Rows are points. Examples show where two turns around zero, p and q, send a point. Where does a point land after both, in the order given? Backwards means that the second turn is done in reverse. Each puzzle has new turns, and all numbers are rounded.

Turn p:
[  3 -25] => [-25   2]
[ 20 -29] => [-32 -14]
[20  8] => [  4 -21]
[ 19 -17] => [-20 -15]
[-64  64] => [75 50]
Turn q:
[-31 -26] => [-35  21]
[32 57] => [ 64 -12]
[ -1 -31] => [-30  -9]
Where do these land?
q, then p backwards: [ 1 35] => [-17  31]
p, then q: [26  6] => [-25  -9]
p, then q: [ 51 -25] => [-54  18]
q, then p: [-65  20] => [ 67 -11]
q, then p: [-12 -36] => [ 7 37]

Turn p:
[51 30 42] => [69 16 17]
[-65 -14  21] => [-37 -52  29]
[  6   4 -52] => [-29  38 -22]
[  8 -20 -11] => [ -3  -2 -24]
Turn q:
[  3  48 -65] => [-16   4 -79]
[17 -5 37] => [29 10 28]
[-40  -5   9] => [-34  13  19]
[ 15 -73  11] => [ 10 -57  48]
[ 5 35  8] => [ 11  31 -16]
Where do these land?
q, then p: [16 -4 -7] => [  3   3 -17]
q, then p: [-12  20 -46] => [-49  14 -10]
q, then p: [ 33 -38  34] => [ 53 -22 -19]
q, then p: [-9 78 13] => [-11  68  39]
q, then p: [-28 -55   6] => [  3 -62   7]

Turn p:
[ 12  40  48 -40] => [ 70 -20 -10 -16]
[-26  -3 -12 -54] => [ 14  34  -7 -48]
[-31 -52   0 -18] => [-29  26 -43 -24]
[  3  13 -20  67] => [-41 -33  36  31]
[ 42   2 -15  46] => [-14  -9  24  57]
Turn q:
[ 19 -64 -42  19] => [-22  55 -32  45]
[-25 -34 -44   3] => [-18  22 -53   6]
[ 9 55 18 30] => [-24 -45  41  -6]
[  5  50  35 -56] => [ 39 -15  40 -60]
[-7 -7 32  4] => [ 25 -17   4  15]
Where do these land?
p, then q: [-39   7 -39 -40] => [ 34  -6  18 -56]
p, then q: [-48  17 -13  62] => [ 55 -12 -56  17]
p, then q: [ 23  17 -19 -30] => [ 1 -8 45 -5]
q, then p: [ 63 -18 -27  -6] => [ 26 -57  23 -23]
q, then p: [ 15 -31  29 -18] => [ 21 -14  15  39]
p, then q backwards: [-14   8  69  33] => [-67  14  24  29]

Turn p:
[-14  30 -31 -49   2 -12] => [-15 -19  -3   3 -51 -37]
[ 17  40 -39 -19 -23  -3] => [-20   4 -38  24 -39 -19]
[ 40  -3  -2 -44  43  14] => [-55   6  20  -8  14 -43]
[ 35 -37 -26 -17   4  50] => [-57 -19 -27 -22  35   0]
[-49 -38  39 -34   3 -36] => [ 38  -9  46 -62 -19  -5]
[-37  -9  54  37  19  18] => [25 -7 53  6 25 47]
[-45 -26  -1  74   6 -24] => [ 78 -24   0  13  38  23]
[ 53  43   6  52 -55  -9] => [  8  68 -51  46  -3  32]
Turn q:
[-37   2  -3 -12  12  63] => [-22 -41  30  13  48  -2]
[ 46  15 -11  -5 -35  29] => [ 14 -25  11  41 -35  27]
[-80  47 -26 -18 -60   6] => [-97  24  38  40   2 -15]
[-27  -6  33  40  27 -36] => [-11   9 -46 -41   9 -37]
[ 29 -42  35 -23 -14 -25] => [ 14   4  -5 -49 -29  42]
[  3  61  -2 -12  63 -26] => [ 35  17  27  -5  -4 -79]
[ 31 -53 -10  30  81 -41] => [ 80  30 -50 -40  39  -8]
[ 17 -28 -11  -4 -54  11] => [-14  -1  -6  18 -18  58]
[ 16   4  -4   4 -19  17] => [  0 -15  -1  20 -12  14]
Where do these land?
p, then q: [  5   9 -21 -40  74  -9] => [-19  41 -34 -65 -11 -12]
p, then q: [ 46  68  36 -39 -28  33] => [-93 -17   1  34  -5 -37]
p, then q backwards: [ 27 -48 -26 -10 -11  26] => [-40 -33  31  30   7   1]
p, then q: [-21 -36  28   2  53 -37] => [ 41  -8   7 -61 -33 -10]
q, then p backwards: [-11 -70   6   2 -25  -4] => [ 11 -33  18  16 -47  42]
p, then q: [-21  38 -17  42 -58 -36] => [ 23 -10 -22  76 -31  26]
p, then q: [  7  -5 -18  31  43   2] => [ 30   8 -33 -21  19 -19]
p, then q: [-33  43  13  12 -47  24] => [-26 -46 -13  45  -2  33]

Turn p:
[ 74 -50   5 -47   3 -48  39   2] => [ -7 -54 -48  48 -58 -44 -31  15]
[-14  -1  21  39 -11 -60 -26  20] => [ 51 -17 -10  37  22  37  11 -25]
[  8  44  -2 -30  24  -9  -7 -30] => [  7 -10  37  -2  13 -52   6  -1]
[-14   4   1 -27  84  10  17 -61] => [-13 -11  37  -3  42 -52 -19  75]
[-45 -17 -18 -23  54   8 -14  73] => [ 40  22  17 -30   0  28 -86  13]
[ -8  -7  17   2 -33  47 -41  -4] => [-11  15 -31 -52  19   8  22 -22]
[ -1 -12 -23  13 -47 -30  15 -32] => [-41 -10  -8  46   8   9  17 -28]
[ -3  22 -31  51  14   8 -11  -4] => [10 54 17 19 14  9 21  6]
[  3  16  30  23 -88  74  27  36] => [-36  11 -12 -63 -60  58  58 -33]
Turn q:
[-32  22 -52  36 -11  31 -42 -41] => [ 41 -29  10 -79   9 -13  23 -22]
[ 43 -33 -45 -16 -24  27  34  41] => [-30 -49 -51   5 -37  -5 -35  29]
[-17  17  14  36  31 -38  19 -10] => [-2 33  3 -1 32 27 43 16]
[  1 -68  43 -41  12  42   5 -59] => [ 61  -4  51  46 -40 -34 -22  44]
[-57 -22 -32  22 -19 -48  11  15] => [ -2 -27 -20   8 -12  33  72 -25]
[ 10  47  48 -18  72 -37 -36   7] => [ -7  70   9  30  76 -29  -3 -19]
[ -3  15  10 -39  -7  19  25  32] => [-51  -8  14  16 -14 -20 -15  -1]
[-53  15  -4  26  -7 -13 -68  45] => [  2 -35   8  -4  51  17  21 -77]
[55 24  7 28 -9 48 35  6] => [-28   1   2 -38   1  18 -56  49]
[ 53 -19  10 -34 -39 -30  19 -35] => [ 15  45 -25  17 -66   6 -28   8]
Where do these land?
p, then q: [  9   5 -64  41   1 -58 -15 -24] => [ 14  27   5 -52  56  47  19  26]
q, then p: [ 10  30  29  74 -25  -7  24 -16] => [ -7   9  19 -86 -23 -17  -5   9]
p, then q: [ 53 -55 -12  12  36 -45  11 -75] => [ -8 -35 -65  -3  55  58  58   2]
q, then p backwards: [  2  15   2 -10  10 -10 -37  45] => [-16 -15 -22 -17 -27 -24 -31 -21]
q, then p: [ -6 -31  22 -32 -68  41   3   7] => [-15 -19 -64 -18  28  27  35 -35]
p, then q: [ 45  18  70 -40   1   9  34 -44] => [-15 -20 -33  75 -53  30  31   6]
p, then q: [-30 -57  17  -9 -14   6  -1  34] => [ 25 -50  -2 -15  -2 -46 -18 -13]
q, then p: [-25  49 -32  18  36  74 -15  19] => [ 25 -61  -8  -1  26 -14 -75  29]
q, then p backwards: [-10  19 -20   1  25  -4  28  68] => [-12 -38   0  -6 -31   5  13 -65]
p, then q: [-48   5 -12 -55  -1  -4 -33 -14] => [ 48  27  14  34  24 -39  14 -12]

Turn p:
[36 47 -7 10 52  5  5 13 39] => [ 43   6 -21  17  41 -36  27  -8 -41]
[ 11  24  -2  40 -11 -30  -4   2 -45] => [ 17   9  19  23 -32  -5 -47 -19 -22]
[  1 -41  24  42 -38  28 -15 -19  -3] => [-63  -3   7  24  10  33 -29  11  -5]
[-22  40 -32   8  15 -29  64  33  52] => [ 53  41  57  -9  38 -40  35   3   7]
[ 18  35  86  -3  53 -52 -14  29  -7] => [ 84 -61  -9  13   0   3 -25  47 -41]
[  7 -50  -5 -27 -45  13   6  23  -9] => [-42  -9  24 -28 -24  41  27  -4   3]
[-30   2  -1  11 -44  11  -7 -48 -10] => [-47  18  -1 -10  -6 -14 -44   9  27]
[ 26  47  39  28  25  -1  24  16 -54] => [ 41  13  -5  41 -43 -11 -20  31 -53]
[-43 -81 -59 -67  18  50   8 -47  33] => [-60   0 -37 -17  14   4  78 -14 103]
[-26  -4 -47 -67 -23  47  -8 -13  44] => [-38  26 -31 -69  23 -11  47 -10  38]
[  0  17  32  47  23 -29 -48  49 -47] => [ 58  -8  -7  28 -13  53 -57 -10 -35]
[ 22 -34 -28 -21 -25 -13 -11 -40   8] => [-46 -32   3 -13  -7 -18   7 -35  20]
Turn q:
[-17 -33 -18  -7  49 -13  -3   8  -8] => [-37 -15 -35  14 -30  11  -8  10 -15]
[-52  28  -1  38  22 -25  37 -51  11] => [ 24  23   9  -9 -17  14 -68  16 -59]
[-37   3   3 -21  31  49 -26   3 -42] => [-25 -15   9   0 -15  32  53  -8 -51]
[-50 -14  35  29 -38 -42  43  24  39] => [ 33  -4  -9  13  28 -68 -41  52 -27]
[ 25  -8  41 -39  42  30 -44 -12  -3] => [-41 -36  11  16  34  57  24 -15   7]
[ -4 -26 -17 -16  20  49 -87 -45  -2] => [-43 -23  33  49 -16  34  22 -75 -15]
[ 30  32   2  49 -46 -56   9  16 -17] => [ 73   6 -33 -36  11 -29 -21 -17  27]
[ 38  15 -34 -81  -7  21 -30  16   4] => [-13 -17  34  16 -30  29  55   6  66]
[ 53 -14 -13 -19 -37   7  31 -10 -34] => [-17   6  17 -60  -5 -21  11 -13  47]
[ 14  17   1  66 -36 -19  70  51  53] => [ 45  75 -35  -2  38 -59 -27  44  19]
Where do these land?
p, then q backwards: [ 14 -55   8  17 -20  21  50 -36 -51] => [-20 -40 -56 -57  27  23 -10  -2  32]
p, then q: [ 12  -3 -12  33  45 -11 -39  43 -32] => [-18  42  12 -25   7  13   2 -69  10]
q, then p backwards: [-11   5  -7   8 -62  -7  51 -35  -6] => [-16  55  -7  -9 -42 -45  27  -3   7]
q, then p: [  0 -13  33  50  44 -43 -24  -3  35] => [ -1  14 -46  39  15  17 -15 -69  10]
p, then q: [-49  46  -3 -83   3  17  47 -14 -14] => [ 44  -2  10   9 -15 -19  10  72  80]
p, then q: [ -4  23 -37 -88  -7   6  77  31   2] => [ 25  -5  35 -55  14 -18 -10  90  55]
q, then p: [  5 -49  19 -23 -59 -21   9 -29 -55] => [ -5 -80  16 -29 -14   7   8  13  56]
p, then q backwards: [  3   8 -43  14  29   6 -50 -14   8] => [ 34 -14   6  55   4 -10 -35   4  -2]
q, then p: [-26  25  18  43   7  23 -51  36  12] => [ -1  23   1  70 -28 -31   4 -21 -20]
p, then q: [-34   6 -22 -68  -2  42  13  19  61] => [-18  18  14  -4 -26  34   2  94  27]
p, then q: [ 63  17  40  43  28  -4 -45  -2  17] => [-35 -11 -55 -28 -33   5   5 -63 -24]
p, then q: [ 27  -9   7  52  -6 -29 -38   1  24] => [-34 -22 -18   2   7  26 -11 -49 -36]

Turn p:
[ -7 -18  -8   1  -6   2 -14   9   4  -2 -35] => [ 11 -19  -6 -22 -15 -18  10 -12  -1  10 -10]
[-10  20  12  19 -11 -23  11 -26 -10   0   2] => [-20  16  -8  10  -4   4  13 -11 -21 -24  22]
[  9  -6  19 -20  -5 -20  -4  11 -13   4   6] => [25 18  5 -6 10  3 13 14 -9 -7 -4]
[-11 -17  29 -51 -20  65  -7 -20  -9  -4  -2] => [ 24 -15  12  25  37 -61 -34   7 -27  15 -15]
[-14 -18 -19  -4  12 -15   9 -13 -32 -22   2] => [  1  -7  25  -4   5 -14  23  -1  17  -8  35]
[ -7 -18  -1  24  30 -14 -32  20   2  -5 -11] => [ -2 -10   2 -21   3  11  32 -22  28  -1 -26]
[-18  12 -10   3  29 -22   0  11  12 -13   6] => [-24  -6   4  -6   7  23  28   8  10  14   3]
[-16 -18 -10   1  27   8  16  11  17  21   1] => [-21  -6   6 -34  14   3 -16   6  15  11  -6]
[-16  97  13   9 -22   4  16  -2   8   5   6] => [-43  18   1  46 -23  38  -7  -3 -65  16   2]
[ 45 -17  -2  21 -17  65  17  11  13  18  10] => [ 12  14  -8  13 -18 -15 -75 -10  30   8 -23]
[  4 -16 -15   0 -22   5  11  18  -8  20   7] => [ 23   6   5 -19  -6   7 -26  -7   1   6  13]
[ 27  23 -15  12   5 -14   7 -22 -11   8  -7] => [-12  -1   4  11 -31  11  -1  11   0 -32   8]
[ 10  -5  14 -15  -6 -19  17   5  11 -16   9] => [  8  22 -16   2   6  -2  11  24   2   8  10]
[  3 -19  -8   0   6 -22 -46 -12  16 -14   6] => [ 17 -30 -25   3  16  10  29  -4  19 -14  -7]
Turn q:
[  3 -13 -24  16  19   7   6  21  39  16 -14] => [ 10  12 -31 -12 -12   8  29 -24 -19   3  24]
[-34  -2   4  14  21   4 -15  31 -25  25  -4] => [ 13 -23   1 -16   6 -25  31  -3 -10 -37 -12]
[ 14  10  -4 -24  28 -18  30  -5  14 -12   3] => [-22   9  28  -3  -7  29  14 -19   3  21   8]
[-52  -5  -3 -18 -30  22  -9  17 -22 -21   1] => [-20  26  -3   2  24 -38  -3  16  16 -43 -13]
[ 34   1  34 -11  -3   1 -18 -13 -17 -31 -24] => [ 25  15  28  -6 -10  24 -43  13   2  -2 -21]
[ 24 -31 -22  -3  36 -31  25 -17 -25   6   5] => [-11 -31  33  23 -34  22   5 -17  -7  -7  33]
[-17  14 -24   9  -6  31 -32  13  -8   4   3] => [ 22  14 -14  19  23 -29  17  10 -14 -13  -8]
[ -5  30 -17  14 -12  -3  22 -15 -10   8 -31] => [  9  -1   8   4   3 -32 -13 -39  10  20   1]
[ 21  12   1   6   1  13  36 -22  28  37 -35] => [ 11 -10 -25  -4   2  18 -13 -61   5  29   0]
[  6  23 -18   4 -17   6   2 -23  14 -10   1] => [ -2  16  -5  18   9 -12 -12  -4  -2  33   2]
[ 11  -4  16  22   0   5   9   9  14 -10  26] => [ -2  -8  -7 -21  15  13  -3  21  -7  12  21]
[-23  -9  45  -2   2  -7 -16 -16  12 -18  10] => [-27  -2  -2 -26  -2   7 -21  26 -17  -4 -29]
[ 10 -15   9  -9 -31 -22 -45  23 -12  -9  24] => [ 12   3  -5   6 -20  -3   4  63  22 -12 -10]
[  9 -12   3 -18  -9  -8   4  -4  -2  13  34] => [-18 -18  -6  16   1  19   7  19  18   2   2]
Where do these land?
p, then q backwards: [-33  13  17 -16  -9  23 -22  23 -17   6  15] => [ 11  40   1   5  32  24   1 -25  -6  -4  -3]
q, then p: [14  1 26 18 -3 -1 24 35 27 -4 -3] => [ 12 -18   9   8  20   6 -25  44  -5  11  -3]
q, then p: [-36 -15  33   6 -18  19   9 -27  19  11 -16] => [  5 -60  12  -8   2  -8  29  -3  -5  -1  10]
p, then q: [  8 -17   8 -15 -19   2 -14 -31 -20 -18 -24] => [ -5  -9  23  -4 -32   2 -12  16  12  15  31]
q, then p: [ 23 -24 -17   4   3  13  -3  -9  21 -22  33] => [ -1   7  32  13   9  28 -23 -28  10  15  -2]
q, then p: [  2  -8 -19 -12   4  17  23 -31 -12   7   3] => [-23  -7  -4   8  16  -4   3 -33  14 -19   2]
q, then p: [ 26 -25 -16  29  21 -21   0 -24 -27  29 -13] => [ 41  15 -20   6   9 -19 -15 -29  23 -30  19]
q, then p backwards: [ -7 -12  -5  20   5 -36   3   8 -14 -20  -7] => [  3  -2 -21  -6   1  -1  26  -7 -24   3 -30]
q, then p: [ -8   4   9 -24  46  22 -33  21 -14  22  -5] => [-13  22  17  11 -36 -52   6  12  15   7   3]
q, then p backwards: [  4  32  12   9 -12   9 -21   8   4 -36 -17] => [  9 -20  29 -23  -5  11  20  31  -9  13   2]
p, then q: [ -3  18 -32 -13 -17  -6   4  11  16   7   3] => [ 13 -10 -22  20  16   5   5  13   9 -24   5]
p, then q backwards: [  8  33 -14  -6   0 -40  29  16  18  19  31] => [ 34 -33  14 -15   9   5  -2   6  34 -31  28]
